Rows are points. To make a cloud, some directions were put in groups of two or more. Within a group, all points are equally far from the middle, so they leave a hole (a ring in 2 directions, a hollow ball in 3). The other directions are filled evenly. Then the cloud was stretched, turned, moved and blurred a little. How many holes are there, and how many directions does each take, smallest first?

Cloud (22 x 3):
[[ 25.5 -10.8  -1.8]
 [  5.3   4.2 -23.2]
 [  4.7  14.4  20.2]
 [-16.6  -0.6 -18.7]
 [-15.8  11.2 -14.7]
 [  6.4 -17.2  -9.2]
 [-24.7   6.8 -12.8]
 [-11.8  -9.5  26.1]
 [ -1.6 -19.2 -10.8]
 [ -8.5  20.6  10.1]
 [-13.4 -20.2 -13.0]
 [ -9.1  10.3 -18.4]
 [  7.0  -9.6  19.1]
 [-17.2  -7.9 -18.8]
 [-21.2 -11.8 -17.2]
 [-12.5  17.5  12.9]
 [ -2.7   7.7  22.5]
 [ 13.5  18.7  17.8]
 [-15.3  -7.3  26.6]
 [  1.5 -17.8  15.8]
 [-27.5   6.0  21.0]
 [ 21.4   8.0  19.5]]
Holes: 1 (2)

Cloud (29 x 4):
[[ -5.2 -10.8 -11.4  10.7]
 [ 25.6 -25.6  21.5  -0.2]
 [ 20.1   3.8  -7.7 -13.8]
 [  0.0 -37.2  17.0  -1.6]
 [ 14.4   1.5  19.8 -15.3]
 [  4.4  -1.1  18.5 -17.8]
 [ 25.5 -11.2  -2.5  -3.6]
 [-27.4  19.0 -12.3 -13.1]
 [  8.7  16.3  23.1 -13.8]
 [-12.2  32.2 -13.7  -6.8]
 [ 20.0  18.2   5.7   3.2]
 [-14.6 -34.8   5.1  -1.1]
 [-12.4 -35.7  10.3   4.7]
 [-12.5 -16.9   8.0 -15.1]
 [ 23.5  -7.9  -3.0  -1.8]
 [-21.7 -17.3  -0.1   1.9]
 [-22.9  -7.6   0.6  -9.1]
 [ 18.4  -2.7  22.8  -6.4]
 [ 25.7  -2.5  20.2  -1.0]
 [ 19.2  -3.8  20.2 -10.7]
 [-16.9   1.5   8.8 -18.5]
 [-26.9   8.3   5.1   3.2]
 [-21.0   3.4  11.0  -5.4]
 [ 23.9 -18.1  15.4 -14.2]
 [  2.4  -0.8 -15.8  -3.9]
 [  5.1 -30.8  19.4  -4.3]
 [  2.6  -4.4 -16.2  -3.4]
 [-18.3 -24.4 -11.5   0.2]
 [  2.8   1.6  26.1  -2.6]]
Holes: 1 (2)

Cloud (75 x 8):
[[ -0.4   1.0  20.0   9.1  21.0   1.1  16.5  -0.2]
 [ 33.0  -1.2   5.7 -15.0   5.7   6.7  -8.0  -0.2]
 [  4.8  12.1  -1.4 -12.9 -24.2 -28.4   4.2  13.9]
 [-12.7  11.5   4.1   9.3 -13.9  33.2  -5.2  22.8]
 [-13.1 -21.4  12.2  12.1  11.1  10.2   9.1 -10.9]
 [ 17.4   1.8   9.5  21.1 -11.2  -5.1  -6.1   2.0]
 [  0.2  -9.7  -0.2  -4.5  28.9  35.4   9.1   2.3]
 [ 27.2  21.6  17.2  -4.1  -5.4 -21.3 -25.4 -12.9]
 [ -8.6 -17.5  33.6  13.2 -24.5  -1.1   8.0  22.0]
 [ 27.5   3.5  11.6   5.2 -27.3   0.9  -2.1  31.7]
 [ 12.3 -10.1  24.2  34.6  -9.9 -13.1  -9.3  19.2]
 [ 11.9   5.1   7.9 -20.5   0.5  16.2   7.0  25.6]
 [ 16.3 -24.9  25.2   8.0  10.7  -7.8  18.6   3.5]
 [  6.3 -26.7  21.9  13.9   5.0   5.3   9.8  -0.1]
 [ 13.1   5.2 -14.3   4.8  -4.0 -29.4 -13.1  18.8]
 [ 31.7  -2.6 -12.7   3.5  -9.3   0.1   1.8  41.7]
 [-15.4   5.9  22.4  13.8   7.1   3.9   5.9   0.5]
 [ 24.9  -6.0   9.3  -6.5  14.1 -13.2  29.7   7.6]
 [ -3.8  26.6  10.8 -26.5 -30.3  -7.8  -5.8  -7.8]
 [ 12.0   9.9   5.4 -24.3  -0.4  14.3  11.3  23.0]
 [ -8.5 -12.7   7.5  -8.7  -6.9  11.9   3.7  25.0]
 [-13.4  16.9   3.4 -20.2 -14.6  -4.0   9.3  -6.3]
 [  4.0 -18.4  21.0  13.1  -6.6  -7.7  16.6  27.1]
 [ 36.4 -19.6  10.8  -4.4   0.5 -14.8   5.4   9.3]
 [ 12.1  -6.2 -12.3  12.2  16.8  18.2 -19.2  -3.9]
 [  6.2  30.4  -5.4  14.7 -16.5 -11.3 -27.4  15.1]
 [ 23.6  17.7  18.4   9.2 -17.1   0.2   1.5  12.1]
 [-18.8   6.3  28.1   5.7 -11.4  -9.3  -5.7  14.2]
 [ 16.7  18.8  -6.2 -17.0 -18.1  -0.8  -9.6   6.9]
 [ -8.5   9.8   8.1 -16.5  -1.3  -8.2   6.3 -44.8]
 [ -5.9   1.8  -8.7 -19.2  10.0  10.3 -18.7   6.8]
 [  9.7  12.1  13.3  30.2 -18.8  -1.2  -2.1   6.2]
 [ 23.8 -22.0   1.6  -7.6   4.5   2.7  -1.1  13.6]
 [-26.8  11.8 -23.5 -10.3  -2.5   3.6   8.9   1.1]
 [ -2.0  12.4  -8.7 -18.5  27.2   4.4  -6.8   2.9]
 [ 21.4   7.3 -19.1 -24.8   0.0   0.9  -4.3 -19.8]
 [  0.1   6.3  20.5   3.9   3.2  19.9 -12.1   3.9]
 [-10.2 -23.8  -5.2  -2.4  16.3  24.3  32.2   7.7]
 [-17.6 -20.5   9.6   8.9  -3.7  24.2   2.6  -1.7]
 [ -1.5  -8.2  -2.4  23.9 -10.6  30.5  -6.6   6.9]
 [ -8.0 -11.7  33.2  26.6 -19.2 -10.8  -5.3  27.9]
 [-20.3  12.6   2.7 -10.3  -2.6   7.7  -3.5   7.6]
 [-14.8 -10.3  13.5   1.3 -17.7 -16.0   0.6  -3.4]
 [ 11.1  -1.6  -5.8 -23.8  22.3  37.5  23.0  -2.3]
 [-17.2  16.2  -1.6   6.5  10.4   4.1   2.1 -14.5]
 [  0.8   3.0 -17.0  13.2   0.9  11.4 -31.9  19.8]
 [ -7.9 -19.8  -3.2   1.2  -8.0   6.2  23.8  35.1]
 [  2.5  18.3  20.3  14.0 -31.2 -15.6   1.7   7.5]
 [ 25.3  11.2 -21.5 -25.9   2.2   1.4   1.7  -4.7]
 [  0.5  23.0  -5.9   3.4   8.7  18.3  -0.2  -1.5]
 [-26.6 -10.1  13.5 -10.5 -17.1  11.0   3.5  -0.3]
 [ 18.2   0.3 -26.5   4.6  13.8  21.3  -6.7   1.2]
 [ -8.6  -4.6  -9.9 -16.7  23.8  27.1  13.6   3.8]
 [  6.8   0.0  -0.5  -7.1  21.1  17.7 -12.1  10.4]
 [ 22.9 -19.2  24.5  15.2  -1.6 -14.9  10.6  15.6]
 [-12.8  -8.7  18.6  26.7  -9.2 -14.1 -15.8   8.7]
 [ -9.9 -23.8   9.3 -13.9 -27.1  -1.4  11.5   3.3]
 [  4.9  -9.9   2.5  14.7  -8.4  -9.4  17.6  31.5]
 [ 14.8  19.1  18.5 -21.2  -7.4 -14.4   4.3 -13.0]
 [  4.2 -15.9  19.4   3.1  -8.5  -9.2 -13.7  18.9]
 [ 45.9  -8.9  -5.9 -11.2  19.5 -15.9   7.8   0.3]
 [ 49.3  -6.3  10.3  -9.0  14.0   2.8   5.6  -0.7]
 [ 31.4 -10.4  -5.1 -15.3   2.2  -7.1  -2.0 -13.1]
 [  6.5  16.9   3.1  -6.8 -42.1 -11.9 -23.4   3.7]
 [ -8.8  19.3  22.1   8.9   2.9  17.9   0.2 -12.0]
 [ -2.0   0.4 -13.1  -3.1 -17.4 -11.1  16.8  19.7]
 [ 33.6 -11.1  11.4  -1.9   3.8 -25.0 -11.6  -3.8]
 [ 11.8   6.3 -21.8 -32.7  -9.0  12.1 -10.8  -6.7]
 [ -2.7  18.7  12.7  12.5   5.5   2.2   1.6 -26.5]
 [-16.8  -0.7  -1.4  24.5  16.5  15.4  17.3  26.7]
 [ 13.7  -0.4 -13.2   2.2 -15.7  -6.8  17.1  24.9]
 [ 21.5  -7.8 -18.0  17.9  17.6  18.4  10.7  -1.6]
 [-29.2   5.5  11.9  -5.0 -26.2  23.9  -8.2   3.7]
 [ -6.4 -11.8 -16.6 -15.4  -1.7  -2.0  26.5   8.7]
 [ 26.3 -16.2   8.8  -5.6   6.5 -30.0 -13.0   1.7]]
Holes: 1 (3)
